Each row is a point. To make a cloud, some directions were put in groups of two or more. Within a group, all points are equally far from the middle, so they leave a hole (a ring in 2 directions, a hollow ball in 3). The other directions are filled evenly. Then the cloud was stretched, turned, moved and blurred a little. Count the holes, and give their numbers of directions, smallest first.
In the rows, zero is written as 128.

Cloud (13 x 2):
[[ 93 148]
 [107 149]
 [ 96  92]
 [109 135]
 [ 91 111]
 [ 57 128]
 [ 76 133]
 [ 65 142]
 [ 87  82]
 [ 77 155]
 [119 118]
 [129  97]
 [152 120]]
Holes: 0

Cloud (20 x 3):
[[ 81 176 129]
 [124 117 106]
 [137 148 158]
 [183 176 140]
 [151  83 114]
 [128 174 143]
 [138 184 152]
 [135 133  92]
 [132 126  73]
 [111 108  71]
 [104 135  96]
 [ 99 104 168]
 [ 93 165 125]
 [155 170  92]
 [ 60 127 113]
 [126 173 109]
 [137 189 176]
 [137 178 152]
 [ 92 137 155]
 [ 59 144 125]]
Holes: 0

Cloud (26 x 4):
[[105 164 118 174]
 [103 170  89 105]
 [146 173 168 127]
 [127 132 177 157]
 [177 158 139 112]
 [113 176 118 187]
 [124  90  84  88]
 [130 182 134 169]
 [147  94 135 144]
 [123 169  72  88]
 [139 144 196 135]
 [106  88  85 135]
 [111 105 161  99]
 [147  84 148 110]
 [109  86  77 115]
 [169 165 124 128]
 [146  81 150  98]
 [165 140 109 161]
 [175 188 195 170]
 [180 122 150 157]
 [ 81 133 100 121]
 [146  97 133 156]
 [182 124 150 129]
 [154 183 125 140]
 [153  87 156 118]
 [145  99 189 162]]
Holes: 1 (2)

Cloud (52 x 6):
[[156  99 130 107  88 135]
 [101 152  92 148 176 133]
 [189 106 118 110 137  91]
 [166  81 161 128 161 183]
 [ 71 114 149 165 123 154]
 [ 84 155 108 120 126 179]
 [163  98 163 146 153 199]
 [144  72 172 127 105 143]
 [166 115 120  71 178 169]
 [194 131 157 168 133 141]
 [ 74 145 102 166 112 144]
 [111 162 151 169 147 126]
 [108 162 101  76 151  88]
 [ 72 145  92 144 126 147]
 [158 181  98 127 154 124]
 [ 96 155 103  67 131 133]
 [111 184 114 142  90 110]
 [125 178 103 134 160  99]
 [186 125 166 115 138 126]
 [154 153 117  65 162 121]
 [122 129 155 171 130  79]
 [103 103 113 111  98  96]
 [ 80 162  88 155 124 146]
 [168 129 157 168 147 190]
 [137 132 177  87 142 144]
 [115 154 168 116 136 107]
 [171  98 159 151 127  83]
 [165 107 160 206  89 117]
 [130 115 171 107 147 197]
 [119 116 121 173 170 129]
 [137 173 112 143 176 149]
 [174 123 154 146  71 121]
 [156 115 122 159  65  84]
 [120  94 169 125 131  84]
 [170 153 100 139 172 176]
 [124 103 168 138 126  76]
 [146  90 103 112 114 144]
 [177 142 125 172  71 132]
 [173  92 139 121 176 183]
 [173 140 151 182  82 148]
 [132  88 102 106 160 124]
 [125 116 139 214  81 117]
 [ 99 155  78 173 122 113]
 [ 89 138  97  72 155 101]
 [200 116 135 167 138 110]
 [158 100 103  98 121 155]
 [183 138  84 165 122 156]
 [ 98 157  87  94 163 170]
 [158  86 151 181 150 162]
 [151 110 121 202  82 151]
 [178 130 157 186  83 143]
 [164  93 111 152 168 155]]
Holes: 3 (2, 2, 2)

Cloud (49 x 6):
[[112 116 154 177 108 162]
 [136 193 132 151 121 128]
 [175 103 121  89 120 122]
 [179 113 119 128 132  83]
 [161  97  64 132 149  60]
 [121 151 114 162 185 153]
 [141 134  86 137 137 113]
 [150  82 188 173  81 114]
 [136 119  89 139 101 128]
 [109 198 170 119 102 146]
 [140 123 132 163 103  80]
 [140 166  82 103 191 160]
 [132 119  74  64 106 143]
 [169 100 138 153 157  97]
 [156 107 130  88 134 122]
 [155 116 176 190  95 134]
 [165  79  85 109 129  64]
 [149  82 138 144  94 120]
 [191  57 142 152 101 124]
 [152  87 158 187  87 120]
 [154  83 157 138 162 132]
 [159 116  70 123 136 120]
 [116 187 163 113 104 187]
 [129 157 159  81 113 136]
 [206 139 147 108 113 117]
 [127 157 151  67 124 131]
 [ 97 133 112 131 101 116]
 [166 121 162 169 133 175]
 [146  70  80 157 133 124]
 [149 153 120  93 118 126]
 [158 150 112 146 153 168]
 [136 132 166 128 142 184]
 [ 77 157 171 163  98 164]
 [149 134 173 146 106 169]
 [112 185 126  80 130 165]
 [112 146 223 156  79 139]
 [112  84 189 181  83 130]
 [146 146 114  81 134  95]
 [152 119 119 118 144  69]
 [128  94 161 169  77 102]
 [148 142 121 104 146 103]
 [125  94  88 149 144  95]
 [ 82 184 181 157 106 169]
 [147 136 117  62 150  84]
 [133 112 197 104  70 160]
 [121 218 126 114 140 170]
 [116 148 132 126 171 140]
 [114 101  97  99  97 111]
 [103 151 154 179 108 176]]
Holes: 0
